Every row gives one point. Before rounding, the points of a table are all equally far from one centre. They may lie mostly on one side of it. Write the centre, to within rounding.
In the rows, zero is written as 128.

Points (7 x 3):
[[172 158 127]
 [162 130 125]
 [159 140  83]
 [159 174 142]
 [157 155  77]
 [123 167 156]
 [123 122  86]]
Centre: [129 158 112]

Points (13 x 8):
[[136 142 147 150 176  99 108 159]
 [171 127 123 176 114 119 140 120]
 [109 114 116 144 172 150  82 120]
 [138 111  70 130  85  92  94 131]
 [ 96 163  88 121 104  88  84 110]
 [128  72  95 121 135 100 119 140]
 [173 140 129 141 118  63 118 141]
 [156 121 106 188 107  76  72 101]
 [150  95 106 165 124 105 116 174]
 [121 157 149 109 128 126 110 140]
 [113  94 126 151  87 119  70 112]
 [112  77 120 189 118  84 103 120]
 [113  87 104 166 156  98 101  77]]
Centre: [127 128 112 150 131 102 101 122]

Points (17 x 14):
[[158 133  99  98 134 114 101  90 128 157 117  88 136 144]
 [103  75 137 105 113  88  73  93 105 142 152 116 105 116]
 [111 108 160 182 116 120 115  96 166  99 165 114  91 142]
 [107 120 181 147  92  57  95 142 131  92 100 141 141 184]
 [159 170 167 132 108  97 105 107 120 102  90 144 138 152]
 [ 84  61 162 114 153  85 106 117 128 142  97 120 124 197]
 [112  68 167 106 115 119 123 107  62 137 144 150 168 160]
 [176  74 158 133 130 120 153 141 131 178 119 120 132 155]
 [120  98 123 110 101  81 105  97 123 112  93 121  68 140]
 [149 157 167 148  95 103  78 121 140  82 162 113 131 160]
 [162  56 125 137  76  98 131 114 132 101  91 104 132 167]
 [105 105 126 121 168 103 135 120 130 140 103 145 110 101]
 [133 110 166  91 100 125 114 177 105 150 144  90 110 143]
 [132  80 142 133  67  94 106  79 176 129 115 108 165 199]
 [127  94 119 144 132  85 170 164 123 139 179 137 133 168]
 [150 138 122 110  72 158 130 131 160 124 101 136 108 155]
 [125 132 176 107 121  60 106  87 168 160 149 160 119 147]]
Centre: [119 108 146 124 111 108 121 117 135 127 133 126 138 159]

Points:
[[144 106 142 128 133 131 145  91  92 147 170 117  66 112 161 103 180 158
   97 176 129 136 150  92]
 [ 80 166 120 132 153 105 169  96 103 127 139 102  91 149 118 120 165 141
  141  67 167 104 189 105]
 [119 112 114 125 106 107 113  80 101 110 166 106 137  93 136 130 163 165
  114 110 124 124 108 121]
 [ 98 139 116 172 122 104 146  97  97 137 129  87 165 134 151  93 187 154
  128 136 197  97 168 108]
 [132 140  98 170  76 127 216 114  92 127 171 139 114  82 142 113 164 154
  126 147 124 118 144  94]
 [105 134  83 126 144 133 161  74 166 150 164 104  93 155 128 116 149 146
  159 114 134 107 174  99]
 [ 73 150 150 169 173 132 150 110  76 177 197 119 105  93 138  91 144 175
  110 139 129 147 136  98]
 [ 69 134 156 188 150 117 143  73 116 153 156  62 106  95 160 124 138 152
  119 131 133 110 173 134]
 [127  97 143 179  85 134 180 108  85 122 190 118 117  83 133 132 176 147
  129 173 135  99 178 112]
 [164 151 123 175  78 128 122 114  79 172 148  80 105 145 142 106 158 156
  127 103 134 107 153 123]
 [ 90 130 122 145 137 103 129  66 136 106 158 100  84 109 140 105 167 183
  137 107 138 131 167  67]
 [139 140 116 126 138 116 186  83  85 125 186  93 124 112 121 118 179 147
  117 110 160  47 154 100]
 [104 142 144 135 131 121 187 127 129 173 192 135  93 162  98 114 215 148
   95 113 152 122 155  81]
 [103 169 127 167 142 105 160 138 113 100 153  61 162 117 129 114 136 123
  142 108 132 152 152 122]
 [ 82 140  96 155 148  87 143 114 131 158 143  95 111  98 136 116 168 173
  110 107  97  76 169 123]
 [161 145 142 129 139 116 143  76 129 121 141  93  84 135 159  80 165 138
  140 127 166 115 173 158]
 [ 88 160 113 167 119 104 172  90 163 128 124 102 147 145 113 109 141 105
  129 120 130 106 175 116]
 [110 179 163 150 165 112 118 105 109 131 135 101 137 116 138  73 169 121
  104 108 181 122 158  92]
 [ 95 129 114 143 145  74 165  70 132 131 128 118 123 115 176 118 183 151
  123 126 162 103 163  83]
 [116 131 153 171 137 154 127  95 103 140 147 172 142 117 140  94 170 173
   97 140 138 108 136 103]
 [104 197 129 189  94 109 136 133 109 123 177  94 121 123 170  92 165 132
  114 138 110 117 164  78]
 [113 130 106 135 134  94 107  95 107 149 165  72 101 145 142  61 164 160
  123 112 119 161 152 133]
 [118 136  78 137  99 152 163 103 116 163 130  94 103  95 133  61 148 168
  127 139 134 124 133 145]
 [107 120 126 121 107  93 155 105  81 146 154 121 116  73 163 106 176 120
  113  80 139 104 209 117]
 [145 129 133 148 154 143 167 109 145 157 167  91 120  56 129  71 162 159
  143 109 127 107 150 153]
 [136 136 126 174 130 129 170 124  89 186 197 130 106  96 130 116 144 117
   88 151 102 125 148 159]
 [124 126 109 141 108 121 154 134 120 109 188 113 147 128 108 109 129 182
  160 106  95 102 145 137]
 [126 110 105 177 128  77 155 105 145 142 151  76 133 104  87 115 180 108
  136 135 130  95 161  97]
 [ 68 129  95 166 127 104 147 114 102 158 164  65 132 135 138 104 114 144
  126 110 143 142 165  62]
 [ 96 120 162 116 130 121 147 139 100 145 203 102 109 139  90 120 155 167
  158 152 136 145 159 166]
 [114 140 121 159 108 135 158 149 117 137 200 119 144 131 176  95 148 119
  139 112  89 163 165  90]]
Centre: [107 135 135 149 121 119 158 117 112 144 171 111 109 119 132 102 158 136
 129 123 145 117 152 114]

Points (31 x 24):
[[112  84  99 104 142  86 111  94 177 112 103 110 160  96  55 101 120  82
  100 121 129 113 107 111]
 [155 140 114 149 167  72 158 117 169 109 126 108 152 104  83 160 131  70
  173 142  86 123 133 125]
 [162  96 124 114 144  84 103 124 199 112  90  96 134 105 106 167 155 104
  122 104  78 107 116 123]
 [ 89  69  81 129 135  60 113 122 189 122 126  94 139 105 122 124 127 104
  119 163 153 117 126 128]
 [120 166 100 109 117  76 125 133 155 121  97  81 122  95  78 133 120 139
  142 138  90 106 148  98]
 [135 122 142 137 103  88  77 148 179  99  97 110 162 142 106 128 140 131
  105 176 120 129 144 137]
 [126 116 121 132  83  64 124 102 161 144 143  99 116 111 105 146 122  97
   99 139  84 113 126 134]
 [136 136 118 113 147 117 145 130 178 117  58  81 144 149  66 127 138 107
  131 182 106 140  98 147]
 [132 130 121 136 155  55 127 141 155 126 105  85 121 145  51 198 157 137
   97 157  96 111 110 134]
 [106 130  72 151 128  79 103 130 156 102 117 109 149 152  84 114 158 143
  145  95 122 132 139 136]
 [161 112 120 153 156  70  89 126 190  60 112 139 123 132  64 131 149 135
  133 143  92 104  94 141]
 [131  98 121 158 173  60  82 129 169 114 101  80 158 109  90 178 139  87
  122 127 118  98  95 123]
 [132 134  80 135 153  34  96 103 171 137 139 131 152 136  79 161 131 128
  117 109 122 109 132 157]
 [101 107  87 145 134  65  95 120 175  95 120  97 177  99  72 155 125 140
  131 113 106  95 134 143]
 [111 124 132 131 144  99 135  99 212  75 109 121 143 129  52 152 157 114
  131 169 122 106  92 150]
 [135  93 113  97 144  66 107 166 141 136  92  85 145 111 107 124 156 118
  171 142  66 111  88 101]
 [107 140 107 129 134  99 114  83 177 121 149 141  94 111  68 155 103  94
  132 129 108 115 111 100]
 [124 134 131 117 143  74 146 148 185 120  69 130 112 106 106 175  96 124
  149 136 137 130 128 142]
 [132 114  92 128 173  54 117 106 176 112 134 139 115  96  59 146 157 124
  133 117 160  88 115 150]
 [124 118 142  90 119  77 167 109 161 118  81 111 106 108  94 136 117 115
  130 102 103 124 138 103]
 [143  95  91 118 154 109 133 127 185  95  78 133 128 102 101 172 110 120
  150 142 138 113 141  79]
 [129 124 105 157 145  59 107  88 205 118 119 109 132 119  50 146 122 127
  152 178 101 111 169 122]
 [136 114 119 121 108  96 127 105 176  83 111 122 158 103 127 153 149 124
  137 109 101 116 123  80]
 [120 138  99 148 138  46  74 142 195  99  77 103 134 142  79 143 147 128
  143 158  83 132 117 127]
 [141 112  94 119 116  32 107 116 166 131 155  99 158  80 104 136 156 132
  116 126 134 114 134 126]
 [109  81  95 144 156  95  55  80 157  96 131 126 134 125 116 145 142 128
  152 153 125 151 103 120]
 [110  97 111 128 170  64 107 134 176 121  90 146 200 129  61 166 142  98
  149 149  87 124 132 133]
 [136  95 129  95 148  96 101 153 175 116 113 122 123 136 122 143 152  96
  109 132 106 119 176 137]
 [ 97  87 134 118 125  81 118 119 189 152 127 133 152 103  37 187 112 128
  142 151 140 123 116  94]
 [109 126 125 136 131  47 121 138 182 151  88 141 126  91 110 132 152 128
  166 124 120  84 125 105]
 [133  63 114 127 165  95 134 100 148 110 116 115 138 163 109 123 120 106
  111 154  70  91 118  83]]
Centre: [133 105 118 124 146  81 121 121 157 125 117 114 135 128  82 136 134 125
 140 150 118 126 113 121]

Points, 27 rows:
[[129 156 124 159 181  99 125 134 149  83 123 117  96 152 174 119 113  91
  146 188 128 124 171 107]
 [140 120 156  85 186  73 133 122 145 113 119 103 117 137 183 111 111  78
  145 127 147 154 142 132]
 [109 104  94 130 131  85  83 129  92  80 122  94 107 116 186 118 101  84
  146 153 135 136 124  88]
 [ 94 103 121 134 137 121  86  87 142 117 137  78 139 125 161 137  88 108
  124 163 169 153 137  93]
 [151 108 123 112 167  63  96 122 141 163 109 108 119 110 178 114  92 100
  144 149 111  85 156 119]
 [121 133 163 147 149 109 137 113 126  90  96 116 118 155 161  95  80 120
  114 153 146 113 124  79]
 [127 114 135 105 179  90 125 111 118 110 137 119  96 131 221 115 110 103
   99 150 120  93 171 102]
 [111 145 114 146 142  80 118  96 152 134 131  99 109 136 121 125  85  86
  150 135 186 109 139  91]
 [ 89 129 106 126 184 105 137 135 154 125 130 111  98 145 196 101 104 102
  186 145 134 116 139  74]
 [125 159 155 101 181 108 105  83  93 139 102 109 141 115 202 123  99 138
  108 127 148 103 161  96]
 [109 125  93 120 140  94  42 118 143 105 119  95 126 154 183 125 144 111
  131 118 134 103 145  54]
 [106 150 134  93 162 106 118 115 134  67 115 122 104 144 166  83 111 116
  141 154 165 105 169  72]
 [143 132 118 122 183  99 133 109 145 117 118  93  98 149 174  80 117  63
  121 143 148  92 130  61]
 [107 112 114  91 174 129  92 123 125 110 105 127  86 145 154 111 122  83
  128 163 130 100 114  70]
 [ 88 155 116 125 153 120 119 136 126  66  77  89 132 140 197 106  87  75
  139 127 140 128 132 111]
 [105 153 136 146 128 133 104 134 134 119  75  62 109 127 188 120 116 102
   94 119 118  79 174  60]
 [110 111 119 134 159  75 117 127 142 133 115 101 107 135 211 120  90  73
  150 127 149 100 107 118]
 [ 96 180 103 113 108 103 106 137 111 111 125  86 132 105 156 105 116 157
  163 168 123 129 142 104]
 [146 115 128  94 180 103  90 124 159  84 118 122 134 119 190 124 144 104
  126 141  83 107 166 133]
 [104 123 141 114 115 114  99 113  85  95  91  71 118 135 201 144 124  92
  132 142 130  62 150  73]
 [112 139  96 113 182  67 130  89 134  84  72  88 134 156 167 136  95  97
  124 142 105 103 130 119]
 [130 176 114 101 147  95 118 122 130  89 100  77 135 155 204 100 132  56
  152 120 136 120 159  71]
 [125 147 138  80 144  88 126 127 136 122  83 109 122 138 184 106  73  88
  123 116 111 105 132  71]
 [127 180  91 105 191  84 131 125 114 143 143  61 140 135 164  98 113 122
  100 147 137  88 164 105]
 [119 127 119 115 161  89 101 128 158  97 137 100 102 119 154  94 119 113
  124 192 169 118 171  75]
 [ 71 118 134 101 182  98  96 128 110 111 117 110 111 126 194  84  90 100
  121 139 143 116 170 109]
 [106 153 109 139 136 103 104 149  96 137  95  97  94 114 186  73 111 124
  152 158 152 125 133  80]]
Centre: [122 135 122 123 155 111 118 122 125 116 115  83 122 128 159 130 131 114
 138 127 131 114 150 103]

Points (29 x 24):
[[107 107 161 115  71 101 182 140 133 137  90  98 135 157 104 133 127 113
  112 106 125  95 172 157]
 [151 136 186 163 154 100 143 122 196 143 106  97 156 129  87 166 101 118
  139  98 113 136 189 166]
 [ 74 143 178 122 120  91 134  95 176 118  92 128 148 174  56 126  83 118
  121 102 111  99 153 146]
 [ 94 133 184 113 156 109 115 156 185 140  97 111 169 111 103 163 109 153
  109 139  99 112 151 117]
 [100 121 170 154 140 110 114 114 197  87 130 122 124 137  85 157  84 122
  130 133 121 130 217 115]
 [104 110 125 141 138 141 156 122 138 128 120 138 160 132  43 142 134 128
  121 120  65 128 169  99]
 [147 135 142 164 140  83 168 107 156 168 102  75 153 104 108 130 107 110
  147 121  78 112 159 158]
 [124 140 198 132 141 123 150 116 181 152  99 140 145 134  91 205 123  93
  139  78 101 129 172 150]
 [106 138 185 102 124 113 153  98 166 128  78 104 139 119 106 158 125 153
  127 128 124 132 200 140]
 [ 92 111 146 135 138 144 147 135 173 108 102 146 182 129  97 162  89 173
  137 120  72 121 163 131]
 [113 141 148 150 115 135 180  90 131 144 112  77 134 145  82 168  88 147
  126 137 115 128 177 145]
 [100 136 175 144 146 105  92 117 149 142  93 110 141 128 101 165  98 168
  123 119  92 144 186 180]
 [117 116 178  99 123  92 139 107 158 118 100 105 136 137  83 196  83 123
   96  86 151 149 130 118]
 [ 93 119 156 119 118  96 127 100 186  99  82 148 182 141  88 169  53 132
  135 130 124 148 156 137]
 [113  91 165 103 156 111 124 114 188 136 103 116 157  93 118 118  77 150
  127 135 128 111 173 122]
 [100 119 158 132 102  85 118 171 181 152  92 106 147 159  86 145 138 129
  132  82 108 130 187 118]
 [117 125 154 145 148 117 157 128 151 160  78 166 147 124  70 132 114 118
  154  85 147 104 185 136]
 [131 136 160 116 139 130 173 107 165 155 110  86 133 125  82 137  92 135
  112 122 113 125 187 184]
 [123 120 196 124 135 127 127 130 156 144  76 126 152 143  87 151  69 155
  127 136 107  94 173 116]
 [119 124 167  85 148  95 152 118 207 120 113 136 165 135  95 158 114  99
  123  97  85 141 187 164]
 [ 90 130 142 141 122 130 103 138 157 160  57 131 150 124  54 162  99 145
  147 119  95 125 150 160]
 [121 105 188 135 124 146 130 112 157 147 121  86 156 171  95 143  58 103
  118 106 112 116 172 172]
 [142  88 196 114 126 144 120  73 199 144 137 102 156 151  91 144  96 114
  141 119 148  98 160 144]
 [ 93 136 191 130 154 152 125 110 173 117 107 115 167  92  82 139 112 128
  128 108 124 146 184 146]
 [ 67 139 171 112 117 123 161 136 141 128  75 146 169 143  85 115 133 132
  111 111  94 117 143 125]
 [107  90 178 138 130 123 160 129 180 154  75 110 167 137 108 137 133 117
  152 102 125 129 189 141]
 [119 134 182 153 145 112  97 126 175 141 102 117 157 119  52 147  83 135
  126 107  79 120 179 116]
 [ 72 122 178 138 135 141 158 141 162 128 143 113 156 107  68 181  86 131
  148 119 121 121 161 158]
 [105 146 172 125 139 117 153 117 119 178  90 120 155 137 133 131  70 127
  158 101 122 109 168 155]]
Centre: [130 129 140 136 116 114 119 117 154 123 129 135 134 137 112 145 118 111
 134 122 116 122 135 140]

Points:
[[134 152 144 144 108 118 178 176 135 105 153 111  99 115 130 162 169 157
  101 168 139 157 151 132]
 [111 132 153 139 133 140 138 120 178  88 118 122 120 163  99  99  95 164
  103  90 150 103 137 144]
 [132 124 107 124 125  98 190  58 180 119 116  86 147  85  96 121 104 168
   83 167 136 158 173 149]
 [140  94  99 140 128 159 220 156 154  92 144 133 101 158 167 164 115 179
  113 165 155 147 123 134]
 [162 160 147 148 127 170 179 112 171 135 173 124  79 124 144 126 145 152
  113 137 157 183  97 158]
 [174 160 110 135 140 107 177 128 175 121 148 121 122 159 161 151 150 166
  120 134 164 123 185 143]
 [124 136 137 108 124 144 216 135 147 103 137 150  97 127 126 176 135 155
  105 105 122 123 141 140]
 [148 162 122 114 109 111 180 105 184  99 135 139 107 107  88 133 109 149
   71 112 122 152 178 125]
 [160 132 136  82  98 138 157 114 199 114 144 148 163 136  79 135  92 197
  102 135 148 151 131 167]
 [153 109 122 150 137 136 132 146 167  59 115 128 100 109  96 140  96 165
  114 154 135 116  90 133]
 [129 148 123 139 111 137 185 140 151  50  98 157 106 140 122 105 139 184
  119 137 126 112 133 112]
 [169  93 141 167 121 105 202 118 156 100 174 165 111  95  87 116 115 182
  118 132 121 150 137 157]
 [135 158 145 119  85 125 191 122 159 140 126 137  92 148 107 192  99 159
   95 141 132 159 143 131]
 [129 124  94 119 111 145 182 122 184 124 148 133 123 147  68 152 142 156
   74 125 159 154  95 168]
 [131 142 145 154 128 143 199 130 166 134 108 143 102 123 144 120 121 132
   86 108 192 156 130 177]
 [174 157 123 182 129 132 141 135 157  86 170 151 112 136 162 115 142 145
  101 166 114 123 156 131]
 [166 119  98 171  78 146 162 143 155  80 133  86 114 140 147  88 113 156
  130 128 170 184 164 143]
 [145 116  98 110 126  75 172 150 137 147 138 129 117 140 128 139 126 153
  145 171 122 111 123 179]
 [153 106 129 101 155 159 186 140 166 103 124 130  82  86 134 143 128 124
  107 170 172 108 123 133]
 [129 115 119 155 104  94 147 129 185 101 144 118  63 125 145 119 104 169
   82 124 136 153 153 153]
 [154 143 118 122  65 131 187 111 169 123 119 142  57 136  93 142 107 168
   85 137 150 153 126 142]
 [127 144 132 145 112 166 185 113 193 136 119  94 100 123 135 108 133 178
  125  86 145 131 174 191]
 [158  86  89 152 116 132 182  91 205 111 163  88  98 111  89 113  81 143
  101 147 124 142 119 123]
 [152  82 174 155 117 154 179 138 185 113 100 123 125  95 161 153 101 170
  120 127 126 123 145 136]
 [116  88 107 145 107 133 182 139 152  97 186 144 110 135 163 131 111 116
  104 181 159 173 131 156]
 [170 122 123 159  87 147 179 139 171  82 118 124 150 120 148 146 113 117
  128 171 194 148 159 163]
 [186 155 152 112 131 138 189 152 168 109 146 139 109 181 134 122 126 165
   91 131 162 171 146 156]
 [133  69 172 157 164 116 189 122 153 148 106 118 124 104 143 115 126 177
   90 138 129 135 143 174]
 [161  95 111 162 109 140 213 101 171 127 144 115  94 135  94 122 133 191
   95 132  75 138 118 166]]
Centre: [138 122 117 139 128 156 165 117 149 127 132 124 126 128 114 117 114 166
 118 161 139 147 150 142]

Points:
[[158 161 136 130 115 148  91 189 147 174  96 104 140 169 119 129 116 101
  114 115  98 148  70 104]
 [173 151 150  87 125 135 113 183 140 154  82 105 121 177 137 146 126 125
  115 141 146 148  84 107]
 [173 146 180 104 107 153 116 187 111 187 112 125  96 162 151 124 124 105
  125 102 129 112  98  98]
 [187 125 132 123 114 142 129 153  92 172  78 153 113 162 152 136 128 109
  131 114  90 146  92 109]
 [164 166 160  97 136 113 131 184 139 151  67 101 122 167 145 155 118 120
  133 141 117 144  90 114]
 [159 161 165 147 111 148 101 221 114 175  92 130 117 177 139 135 113 116
  121 130 117 152  71  98]
 [155 152 164 134 116 174  99 155 109 149  79 136 140 151 189 124  97 129
  119  95 101 146  67  74]
 [176 127 155  97  99 143 139 195 135 152 127  99 104 164 139 165 127 112
  101 137 128 144 108  88]
 [175 128 156 117 118 139 105 160 126 183  55 135 140 124 147 148 137 125
  124 141 143 143  73  83]
 [133 178 153 108 133 111 116 203 126 179  90 113 124 157 121 150 138 147
   85 127 124 130  98 123]
 [158 157 135  96 124 143 101 206 146 172  93 138 135 160 125 136 114 146
  109 117 116 171  88 104]
 [156 140 140 117 129 142 101 193 121 176  99 130  90 160 154 142 113 116
  111 108  73 122 124 114]
 [152 168 135 130 110 138  92 198 106 181  82 145 132 138 133 139 109 127
   94 120 116 132  52  90]
 [161 155 141 118 124 128  77 174 126 174  57 135 129 171 139 145 150 149
  115 141 140 133 104 116]
 [142 201 170 135 129 125  98 231 133 162  97 119 118 144 154 133 117 127
  112 123 100 139  96 101]
 [167 150 199 111 114 143 121 182 147 191  90 144 140 160 132 146 130 107
  129 115  96 130  77  87]
 [164 144 157 153 129 161  93 163 127 176  74 118  98 165 129 129 131 127
   93 124 110 141  71  87]
 [168 138 153 118 127 152  88 190 130 160  74 120 106 157 151 118 158 111
  107 122 121 122  72 101]
 [152 181 152 114 129 152  78 194 102 166  75 158  98 152 134 138 126 133
  111 111 116 103  82  86]
 [166 155 180 104 114 113 113 161 154 178  91 147  94 169 176 131 138 120
  135 114 116 131 112 105]
 [143 138 162 149 103 107 121 185 111 174  72 142  94 137 145 133 104 123
  128 107 103 129  92 124]
 [144 128 180 111 124 154  91 190 131 156  90 125  78 141 168 147  97 101
  117 119 104 142 116  99]
 [140 167 127 147 152 114 106 197 108 192  93 120 116 143 110 140 121 114
  120 111 117 159  94  87]
 [158 144 166 136 105 124 113 172 150 166  82 156 123 151 135 153 109 114
  109 115 112 168  52 100]
 [144 161 180 131 140 160 122 192 134 169  90 134  96 178 144 127 142  97
  115 142  97 130  72 117]
 [193 163 166 129 131 148 134 179 127 180  88 124 124 150 156 149 116 123
  114 120 139 138  71  93]
 [158 139 140 120 112 139  91 208 114 199 106 126 122 136 160 129 115 133
  105 138 112 111  97  94]
 [134 149 133 104 145 156 121 194 124 153  69 143 130 159 171 169  98 129
  134 150 111 151 107 122]
 [153 132 178 127 113 131  98 185 132 163  72 157 113 182 163 137 131 124
   77 122 129 139 109  95]
 [154 136 167 116 124 122 116 194 143 163  72 132 136 169  98 136 114 107
  127 136 125 144  94 116]
 [152 149 155 138 141 149  98 184 121 196  89 108 128 143 158 159 100 124
  102 150 104 159  87 108]]
Centre: [126 165 155 126 108 145 116 156 114 141 111 136 131 138 141 142 139 120
 123 132 115 143 112  88]

Points:
[[145 165 131 118 153 192 103 146 115  90 118 125 168 144 109 140 125 133
   76 110 148 156 149  89]
 [133 156  91 105 166 163 121 151 138 113 132 132 142 139 108 186 124 179
   74  98 138 148 155  96]
 [136 180  96  87 151 172 127 149  99  90 130 124 155 143 110 191 108 139
   86  97 152 147 155  97]
 [138 153 119  81 162 171 126 147 126  97 141 131 173 134 130 182  91 148
   74 120 133 188 161  99]
 [155 163 118  78 155 163 118 150 119 103 120 113 160 130 104 177 105 135
   98  94 170 173 138 106]
 [124 184 116 109 154 151 119 152 152  86 123 134 144 146  99 174 125 157
   64 103 130 155 134  95]
 [133 135 101 141 185 162  97 169 111 106 114 144 168 132 118 198 112 144
  110 121 133 120 155  91]
 [117 186 138  77 183 153 132 166 132  84 146 127 176 132 123 163 125 164
   67  93 152 137 168 106]
 [128 163 133 124 174 144 122 160 126 100 113 103 175 131 109 176 105 147
   62  90 150 162 126  79]
 [143 202 105  94 164 144 130 165 123 105 122 120 152 145  98 169  96 145
  114 102 121 170 155 101]
 [138 166  87  81 161 177  99 178 120 123 145 126 126 146 117 143 158 143
  100 116 131 141 143  90]
 [135 180 105  91 136 175 109 161 125 115 117 135 172 140 115 181 104 154
  104 110 137 149 145  85]
 [150 161 130  69 154 155 116 156 139  88 122 138 149 111 100 159 114 154
   88 102 143 153 153  82]
 [155 166 125  97 172 195 107 157 114 100 121 103 155 155  99 173 108 139
  109 104 143 156 156  97]
 [139 164 125  79 160 148 121 160 119 109 137 137 154 127  98 189 105 138
   86  89 133 168 146  69]
 [148 154 129  84 147 141 106 159 117 113 128 144 160 138 128 164 118 158
   67 106 163 163 129  84]
 [148 158 112  93 148 167 132 150 135 106 130 129 131 147  88 162 103 139
   64 113 144 145 137  97]
 [139 147 111 108 173 145 108 184 114 108 136 139 138 122 115 187 121 130
   82  80 148 172 152  80]
 [110 167 145  66 157 172 123 136 116  82 129 117 162 145 115 183  87 117
  104  99 153 179 155  84]
 [132 149 117 113 177 177 121 164 126  77 164 136 164 146 118 186 113 158
   80  80 156 141 142  93]
 [122 188 120  80 151 155 132 163 125 111 119 119 172 143 111 154 107 159
   84  98 147 174 136  76]
 [130 182 143 102 169 164 139 168 131 102 136 149 162 129 113 169 134 152
   81  91 154 183 164  99]
 [142 174 121 102 147 171 113 148 126 108 131 119 158 142  84 161 100 149
   89  87 133 161 150  84]
 [139 142  93  93 137 149 123 148 132 108 119 141 147 160 105 181  83 142
   84 118 138 164 130 122]
 [128 164 111 105 184 175 105 151 134  99 167 137 160 155 114 164 122 153
   71  96 115 143 168  94]
 [115 177 115  98 149 185 140 158 143 112 129 125 152 140 105 178  92 153
   96  78 146 172 129  97]
 [135 156 128  93 170 165 127 165 139  94 121 121 173 139 105 153 117 150
   57 112 147 162 147  79]
 [163 157 126 103 156 161 116 157 100  93 119 142 164 127 101 173 101 153
   81 105 123 152 122  86]
 [126 176 149 104 164 162 123 142 132  98 115 126 162 137  97 194 115 137
   60 105 139 150 134  84]
 [144 158 125 105 159 161 103 171 135  92 116 126 163 150 115 176  94 166
   96 100 140 144 137  72]
 [143 153  92  93 177 163 118 154 110 118 145 147 147 124 129 182  95 163
   81 102 143 166 140  90]]
Centre: [ 97 140 139 108 162 144 132 152 111 105 140 115 142 128 133 153 124 137
 119 118 125 141 136 120]

Points, 28 rows:
[[118 127  81  89 199 155 134 100 128 105 100 102 139 129 122 167 135 118
  123  99 181  94  77 130]
 [119  83  95 131 207 180 150 121 135 114 101 108 127 153 134 135 138 126
  140 120 169 109 103 100]
 [133 122 111  99 167 129 131  81 140 121  81 140 134 108 143 162 126 137
  171 112 185  99 104  97]
 [126  89  81 150 174 164 109 105 154 137 106 118  82 124 117 152 110 154
  130 141 170  93  93 110]
 [103 139 107 115 197 157 145  76 132 130 109 114 108 129 147 183  97 149
  117 106 150  96  73 105]
 [109 116 105  91 169 169 115  98 106 103  75 121 141 153  98 139 135 150
  148 107 181  89  99 120]
 [113 105  58 141 199 139 136 125 137  86  84  98 125 146 123 130 115 145
  140 112 157 103 101 120]
 [133 110  74 134 193 104 128 118 127 134  93 118 158 150 131 152 123 163
  160 130 190 113 105 108]
 [133 111 105 125 197 171 144 123 128 107 111 133 125 159 133 147 110 142
  162 110 175  82 101 105]
 [ 99 121 103 115 180 127 186  98 163 121 109 114 136 146 141 135 113 129
  169 106 189  89  85 107]
 [124 103  93 163 216 136 153 131 142 161  93  96 125 141 115 125 125 132
  136 110 196  92  95  91]
 [131  91  97 108 197 146 135 124 143  88  93 125 114 162 122 165 100 138
  117 116 128  94 135 130]
 [132 127 108 116 201 144 115 131 146 118  83  61 128 125 115 173 119 139
  165 131 160 134 109 157]
 [132 116 112 126 202 128 118  77 147 137  86 106 144 113 117 159 145 111
  163 125 175  89  86 113]
 [109 135 108 104 210 129 128 104 141 142  73  82 119 121 150 136 126 162
  154 115 217 110  98 141]
 [106 111  98 118 187 159 121 116 160 100 107 108 134  89 130 166 104 149
  115 124 176 101 104 134]
 [118  92  95 114 194 126 132 130 129 107  78  94 145 121 118 165  96 150
  121  98 189  95  99 114]
 [100 121 112 134 172 167 120 125 132 136  85  87 168 139 122 132 107 143
  130  97 177  79  93  96]
 [135  93  97  90 175 130 160 109 136 133  78 111 137 115 115 183 105 152
  128 123 190  81  91 108]
 [118  91  97 106 224 141 123 108 154 124 115 125 130 144 138 113 123 131
  150 123 197  99  90 124]
 [155  97  80 115 211 149 145 115 161 125  82 129 122 157 107 144 109 153
  142 113 165  95  70 129]
 [105  74  90 128 189 136 133 139 145 125 117 107 125 112 139 135  98 155
  164 133 179  92 127 131]
 [106 118 100 110 189 154 137  98 163 113  95  88 124 155 125 156 110 163
  147 114 185  90  89  95]
 [118  84 121 104 183 156 163 124 150  99  87  99 125 130 118 150 136 133
  164 129 176  66  83 116]
 [112 101 102 141 199 159 168 131 163 115 113 116 113 144  88 125 143 148
  156 147 199 119  90 128]
 [121 142 100 122 185 134 124 119 145 109  77 115 142 104 155 151 112 163
  144 141 186 105  62 105]
 [128 114  69 120 205 157 143  88 144 134 118 100 141 134 126 141 137 138
  125 118 173  90  72 110]
 [130  89  99  77 195 149 148 127 156 119  80 105 130 107 118 162 126  99
  149 146 166 117  79 108]]
Centre: [109 132 124 109 166 116 140 138 133 152  99 120 105 133 115 130 136 138
 125 122 142 112  96 130]
